Rows are points. A path goes straight from each point to the next, and from the last back to the first. The post is the endless flat space through its rows: a point in 2 columns, a line in 3, a plane in 4, and so on, so that a path can go around it. How many times does the path go around the post? Going back the other way cancels.
In the rows, 128 means zero.

Post (2 x 3):
[[141 136 157]
 [107 125 122]]
Path, 28 rows:
[[101 131 161]
 [140 133 178]
 [ 76 141 170]
 [113 137 107]
 [128 157 156]
 [ 93 130  80]
 [112  99  51]
 [108 113 151]
 [ 88 134 198]
 [158 153 178]
 [141 140 114]
 [159 120 102]
 [ 97 109 154]
 [ 90 123 171]
 [ 92 137 125]
 [123 136 111]
 [138 110 100]
 [163 126 102]
 [123  98  94]
 [110 120 148]
 [120 140 169]
 [131 148 166]
 [ 83 129 185]
 [121 142 168]
 [151 173 147]
 [148 131  85]
 [117 111 113]
 [ 85 110 156]]
Times around: 4

Post:
[[136 138 125 134 118 165]
 [127 143 170 128 110 138]
 [140 149 105 107 131 153]
 [106  75 148 106 162 126]
 [ 84 126 136 127 115 118]]
Path, 28 rows:
[[ 45  94 158 114 117 131]
 [110 122 120 101 126 132]
 [ 79 158 108 112  91  60]
 [161 163  71 124 147 144]
 [119  87 190 157 142 175]
 [113 124 115 122 136 182]
 [162 150  90 144 149 198]
 [138  70 144 155 147 135]
 [125  81 115 138 125 138]
 [102 164  77 100 101 152]
 [124 161 106  94 142 158]
 [ 70  50 118 198 142 179]
 [128 169 125 124 114 106]
 [122 150 111  90 112 108]
 [119 134 116  88 132 125]
 [145 141 150 141 107 139]
 [134 161  88 107 154 128]
 [114 131 138 119 141 151]
 [129 126 178  98 131 169]
 [147  92  67 107 139 190]
 [143  71 132 141 136 137]
 [139 124 148 129 142 137]
 [126 168 195 146 117 159]
 [137 135 147  85 139 157]
 [126  70 154 116 142 165]
 [109 111  85 127 118 115]
 [129 120 156 111 151 121]
 [135 148 171 119 139 145]]
Times around: 2

Post (8 x 9):
[[136 133 153 130 156 123 118 119 139]
 [139 169 152 162 104 143 129 136 108]
 [133 157 178 137 105 108 125 113 142]
 [ 89  98 121 128 140 139  92 103 150]
 [123  95 107 114 138 144 148 104 169]
 [165 133 116 100 115 157 122 105  83]
 [ 94 126 131  94 154 129 122 135 172]
 [141 122 176 131 117 114 140 155 115]]
Path, 28 rows:
[[ 81 202 145 101 129  92  98 108 162]
 [102 136 145 118 135 115  94  84 113]
 [153 148 145 172 125 150 167 115 144]
 [163 108 186 200 125 149 129 119 136]
 [128 148 167  76 123 123 132 185 154]
 [ 76 142 138 157 149 137  93 167 142]
 [119 127 159 109 152  91 140 126 156]
 [131 100 165 125 144 113 191 126 171]
 [125 135 192 120 166 129  90 113 148]
 [123 114 151 181 111 164 130 113 128]
 [164 129 204 122 118  94  94  87 157]
 [161  94 139 118  75 142 163 113 137]
 [152 136 124 114 126 167 106 133  93]
 [ 93 133 137 181 128 111 122 134 188]
 [120  98 131  79 118 133 147 171  90]
 [105 140 146  99 167 112 109  66 187]
 [120 116 153  84 127 155  79 116 112]
 [106 156 129 149  84 167  65 118 131]
 [111  87 100  81 169 117 111 146 123]
 [168 157 161  69 129 102 180 143 125]
 [112 133 147 161 160 138  79  73 132]
 [112 140 188 105 126 133  67 147 131]
 [168 102  90  63 132 162 202 176 161]
 [115 121 128 204 143 136 104 111 132]
 [121 106 120 146 149 136 142 118 141]
 [152 126 143 149  89 140 151  89 129]
 [124 146 157 129 133 131 131 105 187]
 [145 145 133  92 108 124 142 124 159]]
Times around: 5

Post, 10 rows:
[[126 143 111  68 122  78  82 137 139 151  93]
 [150 125 148 161 162 118 146 114  81 138 130]
 [140 105 148 177 129 160 143 113 105 142 127]
 [100 105  96 121 137  91 116 132 164 140  93]
 [177  96 130 123 125 144 126 153 100  86 122]
 [126 121 118 109 178 120 132 160 128 172 111]
 [114 149  91 141 139  84 117 100 170 168 144]
 [120 154 119 168 129 145 114 139 111  90 143]
 [ 83 157 108 126 160 140 173 132 148 117 136]
 [136 119 121 147 125 103 165 164 129 140 125]]
Path:
[[168 109 122 160 145  76 126 128 116 110 112]
 [113 143 153 134 122 136 171 118 129 136 122]
 [132 174 134 134 106 138  88 116 110  97 166]
 [156  64  83  58 109  95 116 143 178 113 109]
 [118  85 138 151 209 133 137 108 134 155 124]
 [168 161 168 151 169 109 150 137  92 169 131]
 [124 160  91 144 138 145 147 113 145 100 156]
 [154 110  86 118 169  96 189 145 129  73 115]
 [160  97 124 171 162 153 172  93 148 100 147]
 [128  92 135 132 120 101 142 131 146 147 131]
 [150 119 143 123 153  60 147 108  62 126 118]
 [122 123 106 126 153 124 166 174  98 128  96]
 [109 151 109 164 128  83 112 134 138 130 100]
 [ 79 191  70 107 178  79 134 162 206 130 133]
 [156 112 101 139 126 166 114  97 142 108 129]
 [144 159 113 132 167 138 185 142 105 197 159]
 [182 162  72  95 176 165 130 145 136  79 179]
 [153  92 132 147  98 124  86 155 166 176  89]
 [159 122 119 144 147 123 118 147 136 108 111]
 [132 161  77 138 145 194 133 154 169 139 162]
 [123 110 152 135  83 145 171 150  77 131 124]
 [143 105 159  92 161 113 113 193 104 142 120]
 [161 144 138 120 157 181 134 138 140 124 143]
 [132 140 129 147 168 125 128  86 155 158 139]
 [138  88 126 124 151  87 100 188 113 125  89]]
Times around: 0

Post:
[[113 148 103  71 126 105 167 173 153 114 101  85 100 131]
 [ 62 144 178  88 161 103 141 130 111  82 146 135 172 119]
 [122 135 131  99 150 108 114 108 153 128 119 156 156 102]
 [132 104 162 136 167 130  89 111 130 126 153 117 132 162]
 [137 165 102 120 144 155 140 127 140 112 108 153  65 110]
 [146 158 161 123 113 154 110 120 136 139 162 148 204 125]
 [114 126 158 104 115 135 134 133 122 136  92 103 178 133]
 [125 156 175 155 129 146 114 114 153 124 134 156 126 101]
 [135 187 115 128 138  72 127 102 148 129 138 138 146 147]
 [130 154 156 134 140 162 148  82 119 108 134 147 133  67]
 [145  87 104 135  99 119 107 158 119 158 116  89 138 128]
 [129 103  92 119  92 122 131 100 137 142 119 156 133 129]
 [111 132 154  94 101 102 111 151 124 119 116  86 127 139]]
Path (23 x 14):
[[142 125 122 158 115 114 128 139 159 125 155 137 150  87]
 [140 135 154 130 154  91 129 131 112 134 170 135 182 110]
 [107 115 148  93 174 108 122 155 139 105 156  68  59 128]
 [ 97 175  99 101 105  96 109 165 173 135  97 134 148 202]
 [ 80  87 177 135 207 119 120 138 126 100 128  97 154 155]
 [118 102 182 122 190 128  29 196 192 151 111 119  93 131]
 [116 126 164  75 105 112 116  76  85 134 124  92 101 147]
 [139 174 174 127 135 159 161  92 119 113 126 135 193 111]
 [112 119 182 143 168 163  94 191 166 125 124 130 171 125]
 [108 155 119 141 173 127 118 118 157 109 125 121  62 180]
 [157 159  85 154 131 137 170 111 163 179 164 144 107 137]
 [100  99 187 130 122 132  77 165 127 123 122 153  89 148]
 [135 142 130 130 101 105  98 126 147 124  79 121 100 126]
 [114 124  91  89 112 170 148 124  98 115 130 119 155  84]
 [ 93 154 143 109 134 139 160 155 129 128 169 101 136 170]
 [111  81 127  96 132 101 138 142  97 127 124 123 153 100]
 [144 133 125  97 165 123  93 148 183 130  78 173 172 147]
 [ 99 135 152 155 155  74  67  94 150 100 125 124 106 139]
 [121 221 162 114 156  85 117 107 168 106 108 118 150 149]
 [120 150 108 106 137 152 210 113 123  96 164 144 170 103]
 [116 177 166  93 139  83 104 151 140 143 154 149 173 139]
 [105 135 151 130 123 158 140 113  79 102 164  97  91 121]
 [101 142 139 117 153 154 104 148 123  95 118 114 135 143]]
Times around: 1

Post, 17 rows:
[[118 116  94 103 137 143 133 117 126 122 191 131 171 123  95 150 148 122]
 [138  90 138 137  88 150 105 154 132 130 149 128 117 122 164 170 101  94]
 [147 104 127  95  81 103 112 135 138 143 153  95 115 140 139 150 155 109]
 [146 114 129 146 127 190 152 171  44 121 151 132 130 123  80 111 108 126]
 [127 129 119 200 143 148 143 194 126 139 131 119  70 115 118 149 109 178]
 [127 129 135 148 119 133 105 118  71 142 150 128 114 127  94  80 101 126]
 [157  99 118 147  76 141  78 133  91 182 142 161 156 154  99 100 124 152]
 [158  82 129 149 123 177  98 158 109 155  55 131 124 138  74 112  99 130]
 [139 137 159 153 118 136  87 176 137 138 133 102 146 103 135 158 143 139]
 [123 172  64 131 170 140 156 149  92 126 104 164 125 142 123 121 151 196]
 [ 96 153 106 152 144  92 165 146  92 164 133  99 140 134 135 126 152 135]
 [126 137 143 124 115 119 164 143 107 126  88 123 145 145 124 144 145 162]
 [144 143  98 143 100 154 116 117 140 149 138 173 141 188 122  62 135 135]
 [129 111 108 135  76 168  84 117 133 102 144 110 120 166 124 149  69  43]
 [196 127 142 121  86 159 130  94 111 163 112 100 137 151 135 117  62 131]
 [134 132 134 150 102 103  98 179 127 149 137 150 136 111 122 117 115 142]
 [122 119 107 127 118 140 127 159 111 136 152 105 133 112 135 121 118 171]]
Path, 24 rows:
[[143 123 127  72  99 123 112 152 110 119 147 148 142  80 127 141 108 153]
 [ 75 139 117 200 164 139 139 192 103 123 129  98  96  91 128 129 151 134]
 [187  62  86  95  79 202  96 117 168 155 123 139 127 141 136 169 109 173]
 [180 128 144  88  95 155 137 151  87 143 157 134 123 159  95  89 147 126]
 [105 126  81 103 144 116 156 108 157 137 176 119 128 173 120 113 127 172]
 [ 96 124 116 153 115 133 134 124 128 149 166  93 121 158 105 144 133  96]
 [152 152 133 150 127 117 171 152 127 183 150 117 130  79 148 138 145 132]
 [155  96 110 154 135 177 151 156 101 161  98  97 174  98 119 150 138 222]
 [132 119 113 143 137 138 122 113  81 145 214 114 145 129 122 115 113 160]
 [112 118 132  96 113 124  94 106 142 130 125 108 171 137 130 173 124 119]
 [106 135 148 144  71 148 171 128  87 120 127 152 101 140  97  85  56 107]
 [165 120 108 133  97 142 144 131 135 138 132  97  79 143 142 109 149 129]
 [176 124 139 102 122 129  93 165  83 122  64 132 185 101 114 113  97 102]
 [120 138  94 155 109  92  59 154 129 157 108 149 150 171 135 129  86  94]
 [130  89 101 130 145 153  74 160 146 103 127 140 117 113 111 108  91 110]
 [148 104 138 166 101 178 136 153 107 112  81  93  81 139 170 110 122 143]
 [165 106 144 142  88 147 156 143  78 175 165 132 131 120 127  96 146 163]
 [111 139 111 111 112  61 134 141  78 119 169  86 109 117 131 160 146  95]
 [ 95 140 102 152 125  75 125 207 129 129 171 158 146 127 139 139 123 136]
 [148 126 179 134  93 147 153 136  81 137  80 143  88 161 113 128  96 125]
 [159  97 136 129 117 210 135 166 108 142 110  82  81 103 140 168 134 186]
 [180  72 100 136 118 198 130 127 100 125 114 184 125 131 109 114 134 146]
 [155 128  78 123 137 116 134 127 120 154 114  87 142 164  70 141 137 176]
 [156 121 117 158 109 160 121 177  95 174 162 162 141 133 154  90 100 179]]
Times around: 3

Post (17 x 18):
[[ 87 146 167 144 135 135 151 145 150 109 128 132 114 129 155 128  92 119]
 [165 168 115 144 107 134 147 130 114  99 146 152 111 125 123 134 125 145]
 [119 152 151 134 125 108  89 160 119  73 129 129 172 112 144  92  90 118]
 [114 131 130 123 108 151 139 130 102 127 149 109 123 169 120 153 100 154]
 [129 127 156 126 152 136 132 144 134 126 127 148 159 148 124 190 110 160]
 [125 145 100 106 103 107 138 110 103  80 113  76 136 132 140 145  83  87]
 [179 159 129  89  96 171 183 115 140 134 130 149 122 104 105 149 153 143]
 [126 103 127 109 111 145 140 161 132 104 101 126 127 102 157 134 122 152]
 [103 154 143 116 160 186 139  60 130 110 146 139 114 147 109 158  72 129]
 [116 150 113 123 141 142 155 162 140 105 139 148 134  99 131 111 135 139]
 [ 88 111 134  89 126 142 124 175 123 151 124 164 129  83  92 169 106 180]
 [120 139 144 136 144 123 103  87 125 147  84 111  94 145 129 111 140 122]
 [ 84 141  68 123  95 148  94 121 112 128  54 101 107 116 139  93 128 101]
 [108  85 131 153 110 132 158 156 152  98 115 119 159 108 167  95 107 147]
 [115 118 163 147 137  98  87 166 177 122 172 163 148 146 145 123  96 134]
 [156 167  92  78  82 133 141 121 141 121 123 156 142  87 169 109 124 143]
 [125 128 145 139 146 115 116  69 141 102 142 133 159 114 178 127 132  82]]
Path, 25 rows:
[[137 153 145 152 125 117 138 114 131 114 110 129 125  86 115 104 122  95]
 [145 111 156 103 125 114 148 179  84 140 123 132 117 112  78 137 142 150]
 [137  63 118 147  83 109 153 156 141 120 137 136 114 126 131 105 149 186]
 [ 71 134 137 149 139 139 158 146 107 131 122  63 129 144  55  74 147 124]
 [ 67 170 158 154 167 137 144 102 157 154 155 129 112 135 129 127 103 119]
 [126 168 157  98  56 130  93 119  78 109  98  33  98 196 129 132  48  48]
 [124 119 151 127 110 143 159 200 124  91 135 115 130 139 134 122 105 142]
 [175 171 148  94  75  90 151 127 159 112 184 143 108 160 142 133  64 158]
 [140  91 139 103  78 115  90 136 182 141 134 169 135  77 132 143 120 169]
 [137 128 135 118 158 139 127 162 129 119 165 145 152 118 118 132 138 152]
 [ 90 147 147 120 137 136 104 127 133 109  95 151 142 115 217 155 103 102]
 [100 143 138 100 167 152 152 132 147 115 165 180 197 145 196 174 113 138]
 [131  95 111 170 105 101  98 123 141 109  99 124 147 120 169  95 207 107]
 [ 97 158 133 143 120 143  91 100 153 114 133 123 102 131 133  91  99 132]
 [144 127 121 110 113  78 118 104 154 152 101  75  72 144 168 108 115 105]
 [ 31 147 101 172 173 198 130 163 119  90  73  99 126 127 126  64 114  90]
 [137  64 137 122 134 113 144 152 136 141 103 165 207  65 139 119 162 164]
 [146 128 139 112  88 101 164 155 118  81 149 122 156 131 164 135  62 196]
 [118 227  64  66 108 134 119  74 121  99 129 124  98 113 147 112  71 108]
 [133 124 124 179 112 138 113 161 131 142  87 153 127 111 103 125 154 152]
 [135 181 142  99 115 125 117  80 122 152 103 150  78 121 192 122 108 127]
 [101 131  86 119 133 140 159 120 131 151  92 174  99 123 133 179 150 147]
 [123 151  93 111 142 131 120 111 175 122 100 146 116 134 185 141 142 114]
 [110 146  91  98 123 155 152 140 188  81 119 137 138  99 173 116 133 122]
 [129 149 102  97 128 142 157 132 155 119 132 119 140 140 173 149 113 164]]
Times around: 5

Post, 17 rows:
[[101 124 126 137 124 125 111 123 114 150 117 132 142 121 146 145 152 107]
 [143 125 140 112 190 183 109  93 112 140 146  98 112 132 182 126 153 174]
 [131 115 127 110 125 146 123 169 112 145 104 132 109 120 105 118  95 116]
 [115 138 142 128 104 141 151 119 134 156 107 154 119 119 107 119 140 115]
 [145 109 117 113 138 114 132 134 123 125 128 115 121 151 102 116 106 116]
 [101 100 143 136 117 150 114 119 125 144 119 157 135 111  96 160 137 117]
 [141 103 144 134 160 172 122 171 118 120 154  89 126 146 146 132 100 108]
 [ 91 114 124 145 126 129 154 153 111 114 129 142 118 125  97 124 100 156]
 [138 123 126 126 145 146 116 149 121 109 148 152 106 158 131 107 132 122]
 [118 127  88 157  96 128 144 137 108 137  92 143 117 112  80 134 144 132]
 [142  98 173 130 138 128 117 138 126 150 100 149 137 105 147 144 144 143]
 [112  99 162 113 120 145 114 130 145 115 114 118 130 122 135 154 154 148]
 [120 126 119 112 133 145 156 150 123 125  98 132 134 142 102 154  98 127]
 [159 156 102 124 124 119 132 140 118 110 122 131 108 117 133 130  97 114]
 [131 168 183 122 165 155 122  99  97 114 120 113  92 140 151 117 146 155]
 [ 90  73 113 147 127 123 164 154 145 144  84 138 121 106  84 154 123 118]
 [134 160 171 110 189 171  82 108 132 123 151 116 132 129 147 119 174 154]]
Path, 27 rows:
[[209 110 138  98 179 132  84 131  93 149 142 192 106 107 178 101  98 129]
 [129 102 145 141 118 150 119 130 126 124 109 159 106 136  95 132 141 104]
 [ 91  83 126 113 119 162 114 114 106 139 137 162 124 178 109 116 146 115]
 [156 127 147 134 135 142 128 155 106 127 105 145 133 121  94 130 124 126]
 [126  77 127 166 188 134 101 142 120  81 160 182  92 126 112  70 170 180]
 [157 113 132  86 119 116 133 108 152 129  86 118 108 116 157 125  91 126]
 [158 113 129 147 130 141 124 160 124 143 103 147 121 121 113 156 110 100]
 [125 149 135 131 133  98  86 151  97 142 135 145 106 124 193 108 143 141]
 [129 144 172 108 111 133 140 138  91 129  70 142  82  93 127 150 125 161]
 [170 161 161 124 166 121 134  87 134 140 143 137 108  94 130  88 143 147]
 [137 136 125 137 121 158 111 138  96 122 116 146 153 127 109 146 147 136]
 [164 127 142 107 147 139 115 147 119 112 106 136 135 147 156 122 110 130]
 [118 136 122 124 111 167 112 154 130 135 122  89 144 161 113 135 141 108]
 [172 104  93 131 138 125 131 129 124 192 111 103 113 129 176 144 141  87]
 [ 97 128 105 159 151 148 124  97  80 109 173 165 112 154 104 131 162 166]
 [134 123 171 106 160 197 147 107 149 116 105 121 118 114 128 148 145 147]
 [127 101 138 143 175 142  87 137 118 121 150 161 148 149 133 104 139 151]
 [ 93 159 154 151 125 148 124 123  93 152  85  98 104  85 137 123 119 197]
 [140 126 130 157 155 127 142  91 115 166  94 125  94  91 178 113 130 132]
 [135 104 104 134 151 129 134 132 130 118 108 166 113 114  92 124 139 166]
 [104 126 249 104 139 177 143 161 131 106 152 183 104 130 108 109  84 131]
 [ 95 142 194 107 135 147 146 136 118 109 151 140 127 161  90 131 127 146]
 [176 104  95 137 153 154 102 138 116 147 152 126 144 117 154 127 144 111]
 [155 156 130 112 160 151 101 131 110 133 137 141 150 141 191 133 128 122]
 [114 100 109 121 122 143 155 127 140 114  94 119 122 156 127 163 130 133]
 [ 97 117 137 139 137 143 122 131 146 106 159 123  99 153 132 117 166 133]
 [143 151 164 127 124 126 128 114 122 104 138 117 104 124 118 119 136 145]]
Times around: 3

Post (17 x 18):
[[111 133 163 159 135 174  89 142 156 148 143 141 112 134 119 135 131 140]
 [125 178 160 139 107 153 120  91 121 154  95 143  99 104 145 105  87 147]
 [100 140 138 132 132 131  69 111 134  97 165 124 139 157 144 165 115 151]
 [141 162 160 146 150  97 145 112 123 123 128 112 192 144 101 117 190 113]
 [114 125 102 149 106 152  95 107 105 139 109 143 107 118 159  99 142 166]
 [132 141 151 119 134 102 136 131  91 117 141 113 146 117  84 163 197  77]
 [153 143 128 100 141 113 129 131 117 115 139  88 166 124  43  95 155 100]
 [147 122 141 127 152 129  98  95 166 138 143 143 150 130 157 166 130 143]
 [137 145 142 135 153  80 125 174 105 110 135 104 181  98 108 100 167 104]
 [115 150 113 137 125 129 139 133 143 105 114 149  90 149 133 118 101 125]
 [115 143 123 164 118 118  94 135 155 164 152 118  97 137 126 157 111 180]
 [131 150 145 115  80 152 121 139 163 113 134 133 112 107 160 123 124 142]
 [101 166 120 117 156 133 160 132 116 136 172 116 149 119 123 110 164 103]
 [113 140 126 150 120 147 107 102 169 132 112 101  77  92 150 107  94 146]
 [ 93 155 134 129 109 132  90 109 170 126 104 167  95 100 136 112 135 169]
 [142 117 160 122 134  95 153 115  97 107 175 120 152 109  90 101 177 119]
 [ 94 113 154 102 123 147 107 135 135 136  86 118  87 132 163  92 112 169]]
Path (30 x 18):
[[132 143 139 142 134 150  81 151 188 142  51  88 132  67 180 102 176 162]
 [106 164 103 119 150 170  73 100  99 146 150 170 139 185 127 111 189 183]
 [123 120 168 125 120  99 121  70 113 143  91 183 126 119 155 110 179 141]
 [129 172 181 113  93 128 124  86 131 144  96 114 150  88  89  75 122 108]
 [107 173 150 155 202 120 186 100 126 130  97 140 142 160 101 156  98  62]
 [ 94 189 166 110 108 177 114 128 133 103 148 161 148 137 129 138  97 150]
 [112 141  93 142 140 153  98 146 167 136 128 121 144  96 145 101  76 136]
 [119 122 118 146 138 144  80 131 170 159 121 121 141 110 173 132 128 114]
 [115 181 138 135 127  91 143 140 125 104 138 138 109 174 101 155 163  79]
 [115 158  80 150 126 129  93 135 153 128 165 135  83 114 138 176 165 143]
 [117 154 114 154 125 197 152  83  95 125 134 101  85 116 159 137 104 115]
 [110 135 141 190 131 100 101 108 137 111  89 195 176 141  92 135 186 149]
 [131 122 112 129 123  92 163 146 109 153 196 110 114  92  84 120 103 117]
 [133 176 109 144 164 122  93 138 141 148 123 147 179 153 107 104 123 121]
 [175 151 151 115  96 114  94  70  98 118 147 101 141 133  73 155 157 120]
 [144  89 154  75  91 128 108 139 174  68 165 120 143 215  86 145 162 122]
 [167 123 129 109 116 108 133  74 146 125 131  89 159  95  95 126  85  97]
 [165 159 146 139  88 128 139 122 121 124 139 126 172 112 108 127 154 126]
 [162 148 127 156 111 108 161  99 166 148 185 120  98 132 123 159  99 190]
 [170 194 107 155 158 154 119  90 193 131 161  89 136 112 148 143  68 100]
 [117 113 125 124 111 180  80 147 191 171 153 127 102 190 200 121 126 188]
 [132 164 157 110 141 122 147  90 119  99 150 164 127 129  92  81 166 109]
 [126 122 110 118 159 107  81 165 133  91 113  83 134 153 140 126 159 160]
 [ 67 182  96 141 100 158 143 166  84 135 148 134  91 112 107  68 110 185]
 [145 162  99 127 108 114 150 103  86 117 119 114 154 101 147 127 133 101]
 [131 146 137 128 134  98 135  69 193 156 174 156 160 105 160 171 100 138]
 [125 201 108 139  86 134 105 137 118 144 139 152 113 125 125 142 113 123]
 [147 124 124 122 136  92 107  72 192 149 130 133 139  99 107 120 143 150]
 [127 122 114 158 121 146 111 173 139 167 153 108  97  85  99  96  93 148]
 [ 85 109  64 119 160 113 136 151 103  97 152  98 103 105 114 102 157 116]]
Times around: 0
